Rows are points. To make a cloud, some directions were put in groups of two or more. Within a group, all points are equally far from the middle, so they leave a hole (a ring in 2 directions, a hollow ball in 3). The other directions are filled evenly. Then the cloud was stretched, turned, moved and blurred a little. Count the holes, and give their numbers of directions, smallest first.
(in the rows, 128 means zero)

Cloud, 13 rows:
[[123 161]
 [ 84 167]
 [148 148]
 [159 127]
 [ 84 164]
 [149 193]
 [112 154]
 [111 173]
 [ 89 146]
 [178 131]
 [151 103]
 [149  98]
 [171 118]]
Holes: 0

Cloud:
[[142  85 117]
 [161  98 111]
 [135 167 172]
 [ 95 126 177]
 [178 123 118]
 [163 166 131]
 [139  97 177]
 [146 132  91]
 [161 166 153]
 [154 170 155]
 [168 159 156]
 [165 150 108]
 [144 159 179]
 [112 168 125]
 [134 157 181]
 [ 92 136 173]
 [127 168 170]
 [101 143 179]
 [114 160 175]
 [128 101 181]]
Holes: 1 (3)

Cloud:
[[144  81 171 190]
 [142 149 180 121]
 [151  94 109 103]
 [ 97 158 130 146]
 [128 171 159 113]
 [116 124  91 165]
 [ 63 131 176 124]
 [147  77 169 183]
 [114 132 156 192]
 [111 150 167 166]
 [ 79 119 143 153]
 [ 94 154 177 135]
 [ 72 147 109 106]
 [106  91 148 181]
 [151 116 145  78]
 [165 113  88 126]
 [112 158 101  90]
 [117  71 134 120]
 [108  88 128 178]
 [156 101 161 103]
 [ 97 129 113 166]
 [138  79 169 128]
 [174 122 160 121]
 [ 88  80 126 114]
 [ 92 114 120 166]
 [ 62 148 124 112]
 [130  75 143 104]
 [ 61 122 149 131]
 [116 122  89 159]]
Holes: 1 (3)

Cloud (54 x 6):
[[171 121 144  80 165 109]
 [137 137 162  60 128  93]
 [ 88 139 103 101  79 151]
 [ 58 124 166  85 160 156]
 [114 163 167 126 109 116]
 [ 87 123  93 187 102 135]
 [ 75 129 165  96 176 120]
 [154 138 134 131 106  68]
 [ 53 143 167 128 124 117]
 [ 68  90 146 152 115 111]
 [ 75  84 108 157 109 118]
 [108 142 128 150 171 146]
 [142  99 117 136 175 120]
 [116 156  90  64 138 103]
 [ 54 110 106 151  93 109]
 [ 91 163 152  93 174 161]
 [ 68 127 118 175  92 122]
 [171 126 118  75 142 114]
 [125 157 124 123 202 113]
 [ 92 141  75  72 119 108]
 [ 97 139  99 167  85  88]
 [125 100 195 176 121 127]
 [141 152 131  58 131 147]
 [143 118 180  79 155 160]
 [119 144  91 173  87 158]
 [116  98 107 184 142 155]
 [147 142 116 102 107 137]
 [132 152  89 167 126  78]
 [ 60 128 120 123 114 161]
 [ 89 122  86 196  93 111]
 [151 145  74 149 101 152]
 [123 109 144 105  79  96]
 [112 107  96  79 186 148]
 [ 84  89 132 135 128 142]
 [105  82 138  97 126 108]
 [155  97 137 162 104 110]
 [ 93 149 121  71 102 100]
 [112 157 135 156 166 128]
 [ 63 147 137  87 131 134]
 [143  97 144 148  97 137]
 [151 143 165  57 146 154]
 [112  99 150 127  59 116]
 [ 55  88 109 111 112 118]
 [152 104 156 162 166 117]
 [112 103 177  67 126 131]
 [ 78  91 101 153 116 126]
 [165 126 114 143  98 123]
 [134  97 141 173  60 116]
 [ 65 130 147  94 159  72]
 [105  98 197 145 128 131]
 [133 153  77  69 132 116]
 [137 150 101  96 114 146]
 [126  96  92 159 157 106]
 [102 111  97 184 135 123]]
Holes: 1 (2)

Cloud:
[[145 159 160 186 139 132 174 124]
 [115 152 183 187 111 114 140 124]
 [115  60 143 101 117 150 101 172]
 [130  62 130 113 177  93 149 137]
 [108  65 160 104 100 157 116 167]
 [161  92  89 137  87 139 155 110]
 [126 110 179 201 116 120 141 164]
 [124 114 117 174 168  72  96 146]
 [193  68 148 162 115 139 119 106]
 [175 130 158 132 126 142 195 130]
 [143  87 113 165 172 144 135 193]
 [155 145 113 107 144 122 202 157]
 [136 106 129 155 136 112  57 148]
 [110  79 146  98  99  88  95 129]
 [198 140 149 161 143 126 154 146]
 [121 102 153 140 119  63 173 123]
 [155 114 125 110 129 159  76 141]
 [108 120 149 195  86 109 141 174]
 [122 109 170 108  68 151 160 115]
 [ 90 123 155 172  97  80 112 117]
 [134 114 102 132 121  53 100 143]
 [136  74 103  86 124 104  89 130]
 [192  99 112 124 173 103 163 122]
 [160  94 100 177  87 114 139 103]
 [ 94 116 133 132 180 156 147  89]
 [180  88 167 165 105 113  83 132]
 [142  79 174 144  98 144 138 196]
 [158 123 177 135 135 125 161  80]
 [171 131 163 165 125 161 170 115]
 [102 133 157  82 113 147 144 176]
 [182 121 121 137 184  99 125 160]
 [116 166 166 189 116 113 161 135]
 [146 147  89 163 103 147 166 159]
 [125  73 161 173 151 150 170 162]
 [ 96 140 144 140 122  60 162 109]
 [147 176 113 176 119 116 165 151]
 [ 58 138 109 141 152 151 167 162]
 [ 71  90 130 149  78 138 117 129]
 [130 169 126 161 142 156 152 168]
 [158  87 170 163 158  81 142 149]
 [130 128  99 153 104 180 108 128]
 [ 93 124 146 138 202 124 164 150]
 [185  98 128 156  83  83 148 142]
 [125 125  94 144 137 135  99  66]
 [159  97  92 113  86 155 146 156]
 [136  84 181 133  86  89 138 118]
 [167 126 119 158 172 110 111 175]
 [ 85  77 139 120 175 138 104 151]
 [177 128 115 110  99 123 134 187]
 [ 75 138 137  88  88 117 121 129]
 [137 126 158  93 133 104 141  75]
 [ 88  77 108 151  96 128  89 122]
 [161  97 101 195 135 113 134  91]
 [153  94 112  99 167 110  94 165]
 [156 136 100 160 193 138 161 139]
 [170  75 175 158  99 115 149 169]
 [164 124 118 140 151 145 107 184]
 [132  99 176 146 173  83 156 139]
 [121  62  95  90 129 112 108 132]
 [124  89  83 142  95 140 139 181]
 [ 88  64 117  96 120 135 149 155]
 [115 115 155 165  91  77 175 135]
 [118 105 192 116  76 137 125 165]
 [201  90 132 140 106 143 160 153]
 [102 187 109 137 139 101 159 159]
 [154  73  98 131 183 153 119 119]
 [118  94 180 108  84 145 144 103]
 [136 108 175 133 135  72 176 146]
 [119 118 187 127 116 127 136 197]
 [169  56 137 165 139 140 113  97]
 [ 60 139 121 112  98 140 143 166]
 [132 106 194 146 102 156 168 165]
 [127 147 129 176 152 160 189 135]
 [194 135 157 166 109 138 115 143]
 [ 96 141 160 151  69  95 137 111]
 [ 62 128 130 111  91 122 119 108]
 [183 117 132 190 118 154 133 153]
 [116 143  91 136 178 164 142 140]
 [ 97  60 132  96 109 117 122 120]
 [177  76 143 130  76 145 116 169]
 [161 153 110 129  94  74 112 116]
 [108  94 111 142 118 112 181 200]
 [151 172 125 181  95 121 153 136]
 [163 150 162 159 106 168 137 147]
 [ 74 107 137 117  90 113 132  92]
 [184  83 168 175 119 114 136 165]
 [135  74 136 153  61 115 142 141]
 [147  85 184 146  85 115 164 162]]
Holes: 3 (2, 2, 4)
